Each point is reached from the start by the listed moves, each made once or not at all, plus a little noise. Is the number of moves made odd or even? Then give how often each move was made.

Moves:
(1): [40 19 -1  0 27 28]
(2): [ 31  35  30  -7  47 -50]
(3): [ 12  -4  23  20 -64 -11]
Start: [27 18  5 -3 61  4]
Points:
[75 33 26 16 23 24] -> even (1, 0, 1)
[108  67  61   8  74 -35] -> odd (1, 1, 1)
[ 57  57  30  -8 108 -44] -> odd (0, 1, 0)
[26 22  5 -3 61  3] -> even (0, 0, 0)

Moves:
(1): [ -2  14  55 -30 -18 -29]
(2): [-10  30   2  23   0  -6]
(3): [-26 -15   1 -23  25   3]
(4): [ -2 -49   1   6  20 -54]
(5): [ 26  21 -26 -17  17 -14]
(6): [32 14 26 23 47 15]
Start: [16 21 23  5 13 -5]
Points:
[-20  36  25   2  42 -12] -> even (0, 1, 1, 0, 0, 0)
[ 40  55  54 -41  10 -47] -> even (1, 0, 0, 0, 1, 0)
[ 61  38  27  41  95 -65] -> even (0, 1, 0, 1, 1, 1)
[ 46 -14  47  36  81 -41] -> even (0, 0, 0, 1, 0, 1)
[ 38  18  31  17 121 -59] -> odd (0, 1, 1, 1, 1, 1)

Moves:
(1): [  9   0 -18   6  -3  23  27 -24 -16 -13  13]
(2): [-14  27  -8  11  60 -14  25 -17 -23  -1  10]
(3): [-22  -3  15  11  22   0  13  -9   6 -20 -18]
(4): [ 15  16  37  10 -38 -15  18  13  -5   8 -46]
(5): [ 14  12 -24  37  11  -2 -10 -10   7  -9  -5]
(6): [-8 -1 -5 18 -6 19 25 35  0 -8 13]
(7): [  0 -29  -8   8  12  18  16 -15  -1  16 -33]
(8): [ -1  15 -20 -17   2 -12 -19   9 -25 -19  -8]
(9): [ 14  -4  -9  -5  13 -32  18  -1  16 -12   6]
(10): [ 36  27  25 -24  14  21 -14  24 -13  -7  26]
(11): [ 16 -67  22  16   9   8  -3  -8 -31 -16  50]
Start: [ -3  -8  -5 -18 -13 -17  16 -12   7   7  -4]
Points:
[ 71 -25 -12 -12  35 -34 -11   2 -42 -55  62] -> odd (0, 0, 0, 0, 1, 0, 0, 1, 1, 1, 1)
[  1  34 -30  48  53 -18  89 -66 -53 -30 -90] -> odd (1, 1, 1, 1, 1, 0, 1, 1, 0, 0, 0)
[ 63  39 -14  43  46   3 121  -6 -29 -17 -20] -> even (1, 1, 0, 1, 1, 1, 1, 0, 1, 1, 0)
[ 49   1 -11   0  26  17   8 -12  -1   9 -19] -> odd (0, 0, 0, 0, 1, 0, 1, 0, 0, 1, 0)
[ 20 -80  13  27  -1  -8 113 -16 -47 -55 -27] -> even (1, 0, 1, 1, 0, 1, 1, 1, 1, 0, 1)
[ 73 -36   3  19  16  34  17 -32 -44 -39  83] -> even (1, 0, 0, 0, 1, 0, 0, 0, 0, 1, 1)

Moves:
(1): [  6  -5  -1 -23  15 -17  -1   5   9   9  -6 -23  21  16  -4  11 -10   4
 -20]
(2): [  1   6  -1   7 -13 -15   6  21   0 -10 -11   2   9  10   3  31  18   0
   5]
(3): [ -4  26  19  15  13  -2  -4  -5 -28   8  -2  18   5  -9  12   2 -10 -15
   2]
(4): [ -6 -10  20  20  -6 -17  11 -20   1 -11  -9  22   3 -42   4  21   5  -4
 -13]
(5): [-25   4  -3 -27   4 -14 -25  15  28   7  11  23  25  -5 -15  15   4  13
  16]
(6): [  5   9  30  15   1  18 -11  -6  -5  -4 -17  -8  -1   0 -30   4  15  25
  -1]
(7): [  0 -12  -6 -15 -10  19  -3 -18   7 -13  -1   0 -14   5  -4  31  -5  19
 -29]
(8): [  0 -14  16 -18   5   9   1  23   0  -3  -8  28  10 -10   5 -18   6  28
 -13]
(9): [-13  22  13 -40  16  11  17   9  49   3  17 -20  14   9   2  30  11   0
   5]
(10): [ -5  -1 -18  -1 -14  40  -4  -8 -10  27   1  10   3 -19 -20  -8   9 -42
   0]
(11): [ 31   2   2  26  33 -22  19   4  13  -9  39   5  -4  11  -7  10  -9  32
   1]
(12): [  3   2  18   0 -21 -13  -2  11 -13  11  17  10 -19 -11  -6  -5   4  14
  -2]
(13): [ 19  -7   8   4 -19 -22  21 -12  25 -13   7   2  23  32  -6  19 -27   6
 -15]
(14): [ -7  -8  -6  -8  11  -8  -3 -16  18  -2  -5   8  -4  17   7   6  18  -7
 -10]
(15): [  0  33 -32 -23 -30  11 -14   5  36  20 -38  -3  -8   1  19 -10   8  -7
 -19]
(16): [  9 -14  13   1   1  -6 -22   4   3   9  -2 -16  10   4  24  16  11   0
   9]
(17): [  7  26   6 -46   4   2 -10 -11  -7  12  -6  30   2 -24  -2   8   3 -15
  42]
(18): [-16  -3  -4  24  -3   9  22 -17 -27  43  15  -8 -19  -5   9 -15   0  16
  -5]
Start: [ 12  10 -10  -8  27  -9   0  -9   3  18  -9   9  10   4   0 -13 -12   3
   7]
Points:
[  6   4  51  41  10 -42  18 -20   7  32  35  56  -6 -32 -48  83  16 121
 -22] -> even (0, 1, 0, 1, 1, 1, 1, 0, 0, 0, 1, 1, 0, 0, 0, 0, 0, 1)
[ 38  26 -47 -51  46 -26   2 -26  87  24 -19  -2   4  54  19  37  -9  44
 -68] -> odd (1, 0, 0, 0, 0, 0, 1, 0, 0, 0, 1, 0, 0, 1, 1, 0, 0, 0)
[-36  -5   0 -23  18  44  41 -79  37  69   6  19   4 -40  -4  55  25 -17
 -41] -> even (0, 0, 0, 1, 0, 0, 1, 0, 1, 1, 0, 0, 0, 1, 0, 0, 0, 1)

Moves:
(1): [ -5   5   3   0 -19   5  -9  -1   2 -10  -4  12  12   0  -7  -8  17  -7
  -1   5 -11  -4 -10 -21   8 -13]
(2): [-16   0  -1   3  14  -8 -27  -3  -8  -1  -2  15   5   9 -27 -11 -27   2
 -16   7   5   9  21  -5   9 -29]
(3): [  1   8  -5   6  13   0  -1   9 -21  -7   8 -20   1   1  -3 -30  11  -3
  18  -3   3   5  29   4 -16  -6]
(4): [  5   0  11   1  -5   9  -4  -4   7  -2  13  -8  -4  11  -1   9  28   3
 -10  -3  -2  -5  27   5  -1   6]
(5): [  8 -15 -10  -2  10   7   3  -7   6  -2  12  17  10  19  -4   4  11   7
   7  17 -29  12   3 -12 -14  -2]
(6): [  1   7   0 -10   8   5   9  -4 -15  -7   5   6   2  -3   3  -1  14  -6
   1   2 -19  -5   4  -7  18 -22]
(7): [ -1   3  -6   2   5  -2  19   1  11   0 -16   0   6  -3   7  -1  -3  -8
   1   4  -3  -1  10  17  -2  -6]
(8): [ 16  -9   4  -1 -12  25  17  10  -2 -11   2  18   4   5   9  -2  -2   5
   4   7   2   9   7  16   1  -1]
(9): [-31   3  10  13   2  -3 -11   6 -14 -21   3  17  -1  14  -2 -16  -9  18
 -18   7  -8   6   3  12  -5  -6]
(10): [ -5  11  -7 -12  12  10  10  17   3  17   3  -1 -22 -14   6  -5  14  -5
  -2  -1  -1   5   5 -10   6  -3]
(11): [ -4  11 -21 -16  13   8  14  33 -10 -13  15 -13  -4  19  -4  -9  -7   9
   4  -6  12   8  -4 -15 -25  -8]
(12): [ 13  14 -16   1  -3  -8   5 -13  -5   6   9   7  -1  -3  13 -15  -4   2
  -3  -1  -4  11 -17  10   8  -4]
(13): [ 23  -7   2   7 -14  -6  -3  11  -8  -5  -6 -15   3  13   7  -9   7  12
   4  28   3 -11   0  -8  -1 -13]
(14): [  0  -9  -5   5   2   7   1   2  -3  17  -6  -7   4 -15   4  -2  -6  -4
  -4   6  -3  -8   0  -2  -2 -27]
(15): [ -3   6  -6   2   4  13 -11  -5   7   2   1 -24   3   6 -14 -10  20   5
  20   5   5  -9   5  14  17  -2]
(16): [  8  -2  23  10   2  -2   2   1  -1   1  -7  -2   3   4  -4   7  12   3
  -6  -2  16   9  -2 -18   4   0]
(17): [ 10   6   5   1  -2  -1  -6   6  -5 -10 -10  -4  -8 -10  -2  -5  -1  -9
   3   7  17  -9 -15  10   1 -18]
(18): [ -7   2 -13  14  10  13   6  -1  10 -19  -3  -3  -7  -6   3  -2   7   1
  -5 -11  -9  -7  23   8   1   3]
(19): [ 14  -8   6  -7  -9 -21  -5  -6  -2   9   9  10  -6 -16  10  -6  -4  25
   5  -6   6  -7  19   7  -9 -15]
(20): [-17  -7   5   5  -6 -12  22 -14   1 -17   3   6   9 -19 -24  -8  -9  -7
 -20  17   0  -7  14   1  -1   0]
(21): [ -2  -2 -13  16 -16 -13  22   3  -8 -16   8  10   4   0  -3  -7   1 -14
   3   5  13 -31  -3  -5  -4  16]
(22): [  7 -15 -12  -2 -10 -13  -2 -22 -11   3  -7  -3 -11  15   2   8  -5   8
  15  -1 -13   4   3  16   5  -2]
(23): [ -4   7   0 -13   1  -1  -6 -10 -17   2   8   5  -7   4   2   6  -8  12
   7  -6  10 -23   3 -10 -17  11]
(24): [ 14 -10  -3 -15   5  -8   3   5  -9  13  -4   9   5 -20  -5 -11  18   7
  -9 -22 -13 -29   5  -7 -17  -1]
Start: [ -7 -18 -12 -20 -30  14   6   7  -4  16   8  -5   9  -3  -5 -11   3 -11
 -13  -7  10   2  -5  10   6  21]
Points:
[ 19 -26   1  15 -52  12  -3  64 -71 -70  48  32  28  68 -32 -87  39  44
 -17  54  39  -8  73 -20 -46 -65] -> odd (1, 1, 1, 1, 1, 0, 0, 1, 1, 0, 1, 0, 1, 0, 0, 1, 1, 0, 1, 0, 1, 0, 0, 0)
[ -17  -20  -34   -5  -18   33    4  -12  -84  -29   46   21   39   29
  -40 -109   -1   35  -10   81  -19  -11   70   23    4  -78] -> even (0, 1, 1, 0, 1, 1, 0, 1, 1, 0, 0, 1, 1, 1, 1, 0, 0, 0, 0, 1, 0, 0, 1, 0)
[ 15 -23 -31 -54  -8  72  36  71 -37 -15  54  -1   3  46  -7 -62  95  44
 -14  28 -38 -16  48  -2 -15 -32] -> even (0, 0, 0, 1, 1, 1, 0, 1, 1, 1, 1, 0, 1, 0, 1, 0, 0, 0, 0, 0, 0, 0, 0, 1)
[  -4  -27  -41    4  -53   11   36   29  -91  -66   76   50   44   31
  -34 -121   27   30  -39   78  -17  -17   89   -7  -30 -100] -> odd (1, 1, 1, 1, 1, 1, 0, 1, 1, 0, 1, 1, 1, 1, 0, 0, 0, 0, 1, 1, 1, 0, 0, 0)
[-20 -31 -39  -6 -31 -36  -9  -9 -83 -33  39  10 -13  18 -55 -99   8  38
  10  65  25 -56  82  19 -24 -46] -> odd (0, 1, 1, 0, 1, 0, 0, 0, 1, 1, 0, 0, 1, 0, 1, 0, 1, 0, 1, 1, 1, 1, 1, 0)
[-60  28 -59 -34  15  15  12   6 -90 -53  51   0 -40  17 -40 -94   7  17
 -37   0   3  -7  90  29 -10 -56] -> odd (0, 1, 1, 1, 0, 1, 0, 0, 1, 1, 1, 1, 0, 0, 0, 0, 1, 1, 0, 1, 0, 1, 1, 0)
[ 51 -39 -57 -59 -25  55  38  47 -41 -15  32  -5 -29  29  12 -28  67  42
   6   2 -15 -45  51   7 -57  -7] -> odd (0, 0, 0, 1, 1, 0, 0, 1, 0, 1, 1, 0, 1, 0, 0, 0, 1, 1, 0, 0, 0, 1, 1, 1)

Moves:
(1): [  7   5  21  11 -10  19   1  11  14   8  14   0  -2  -3   6 -10  13   2
  17  13 -13  -3 -14 -12  -4   0]
(2): [-15 -27   8  12 -16 -15  12  14   2  10 -14 -21  -4  14  -3  -5  -3  -2
 -14   4 -16   0  -5   4   0   4]
(3): [-10   6  -9   7   5  -8  -7   2  -6   0 -16   5  -4 -11  13   4   9 -15
  -7  11  -3  -3  -5 -22  -8  10]
(4): [ 12 -14  12  -6  -6  12   1   7   2 -11  12  -4  -5   6   9   5 -13  -2
   8 -12 -19   4  -5  -6 -18  -6]
(5): [ -7   0 -28  10   2  -8  -4  -7  -2   9   1 -15  -1   1  15 -21  -3 -22
 -29  16   4 -17  22  -1   9  -8]
(6): [-13  -3  -4  11  -3  -5   6  -1  -4 -16   3   5 -12   2 -10  -6  -3   0
 -11   4   4 -11   6   3  11  -6]
(7): [-19  17  21  12  -8  -9  19 -10 -15  23 -14  -7 -17   3   9 -26 -26  -5
   2  -3  -5   4  -5  11  11   2]
(8): [  6   8 -12 -13   0  -5   4  -8   2  -3 -11 -27   9  -1   9   7  11  -7
  -7  21 -12  -4  -5  -5   0   6]
(9): [ -7  -4   6  12  -4   0  -1  10  -5 -15   2  -3 -10  -4   5  -9  -2  -1
   2 -11  14   1  -1  10  11  -7]
(10): [ 22  10 -24 -12  22   6 -21  -7  -3 -12  -8   5 -10  12 -20  21  -2   9
  10 -21  -5  -4  15   7  11 -14]
(11): [  1 -11  12   5  -9  13   9   9  -4  11   6  -5  -8 -20   1 -22   9  -1
  -6  11 -19   6 -22 -12  -3   6]
(12): [ 11 -10  11   7   0  16   2  14   2   5  13  -6   3 -12   7  17 -10  17
  16   2 -11  -5  -9  -9 -18   3]
(13): [-19 -13  16  17 -25   2   3   3  -1   9  11  -1 -23 -10 -11 -23 -10   0
 -11   8  -3   6  -4  -1 -17  25]
(14): [  5   4  -5  -7   9  -8   2  -2  14   7   6 -15  -4 -16  -3  -8   5 -19
 -14  16   5   1 -12 -18   9   1]
(15): [-18  29 -20 -13  -8  -9  -7   8  -3   1  -1 -11  17  -4  -8  -2  -4  -9
 -13  11   3   8   5  10  12   6]
(16): [-24  19  -5   7   2 -14  11  -3   1   9  10  -2  -9   9  -4  -8  11  -7
 -11 -13  10 -21  -4   4  -8   7]
(17): [ 10  -4   9   8   7  15  -6  -8  -4  -2   1  -4   3   6 -15  23  17   4
  10  -2  14  -5  13 -21 -12 -26]
(18): [ -4   0  23  27 -15  -8   2  -3  -4  -1   2  -9  10  -6   8  -9  -6  -7
 -19  -3 -20   3 -19  11  -2  -7]
(19): [ 14 -13   7 -17  -2   2 -22  -4   8  13   7 -10  14 -14   5  -2  10  24
  16  21 -15   0  -9 -25  -4  -5]
(20): [ -9  -3   2  12  -3   3   1   0  -9   0   7  -2   8  -3  -2 -18   3  -8
   8   4  -7   2 -11   3   1  13]
(21): [ -8   2   9  17   1  12   7   1  -7  -2   3  12   4  26 -11 -25 -19  22
   4 -13  17   2 -12   3   6  17]
(22): [-39   7  -7   2 -15  14   7  -2  18  -7   1   7  -7  -8 -14 -16 -20  -9
 -10 -18   9 -12   9  23  -3   5]
(23): [ -1   9 -42   5 -11 -15   4 -15   0  -9  -4   2  -3  -6   1   9  14  -9
 -11   8   7  14   1 -11   6 -11]
(24): [ 10   3  -2  -7 -12   2  -3   3  -6  -4  -7   9   5   5 -15   3  -7  -3
  11  -6   4  -9   1   4  -5  -5]
Start: [  3  22   4 -10 -10 -23  31 -11  -4  -1 -27   1  -1   8  28  -4  20  -8
  -8  11 -24  -9  15  11  -6 -36]
Points:
[-34  47  49  82 -40 -16  57 -24 -43  -3  -8 -45 -45  18 -25 -65 -19 -14
 -18  -6 -18 -48 -31  12  -9 -26] -> even (0, 0, 0, 0, 0, 1, 1, 1, 1, 1, 0, 1, 1, 1, 0, 1, 1, 1, 0, 1, 1, 0, 0, 1)
[-41 -11 -17  48 -62 -15  13  22 -48 -20 -30 -41 -46   3 -12 -54  11 -57
 -49  28 -54 -29  23 -12 -16 -45] -> odd (0, 1, 1, 1, 1, 1, 0, 0, 1, 1, 1, 0, 1, 0, 1, 0, 1, 0, 0, 1, 0, 0, 0, 1)
[-44  10   7  25 -31  12  37  -4   9 -48   3   6 -68  15 -25 -65 -45  -8
 -30 -36  -3 -22  13  32   4 -23] -> even (0, 0, 0, 1, 0, 1, 0, 0, 1, 1, 0, 0, 1, 1, 0, 0, 0, 0, 0, 0, 1, 1, 0, 0)
[-103   89  -37   65  -39  -39   71  -36    6   37  -23  -16  -34    1
   37 -121    6  -79  -60   30    1  -43  -16   -9   14   -1] -> even (1, 0, 1, 0, 1, 0, 1, 0, 0, 0, 0, 0, 0, 1, 0, 1, 0, 0, 0, 1, 1, 1, 1, 0)
[-49  45  33  82 -61  11  75 -25  -3  -8 -11 -43 -17 -16  37 -56  -6 -44
 -21  39 -57 -21 -52 -40 -25 -34] -> even (1, 0, 1, 1, 0, 1, 1, 1, 0, 0, 0, 1, 0, 1, 0, 0, 1, 1, 0, 1, 1, 1, 1, 0)
[ -39    6  -12   57  -59  -62   47  -28  -35   24  -20  -62  -39    8
   36  -87   13  -39  -66   28 -105  -32  -20   -2    8  -61] -> even (0, 1, 0, 1, 1, 1, 1, 0, 0, 1, 1, 0, 0, 0, 0, 1, 0, 1, 1, 1, 0, 0, 1, 0)
[-18  23  51  93 -43   8  34 -20 -32  23   2 -31 -41  -4  17 -54  -5 -20
 -15  30 -65 -39   9   2 -16 -53] -> even (1, 0, 0, 0, 1, 1, 1, 0, 0, 1, 0, 1, 1, 0, 0, 0, 1, 1, 0, 1, 0, 0, 0, 0)
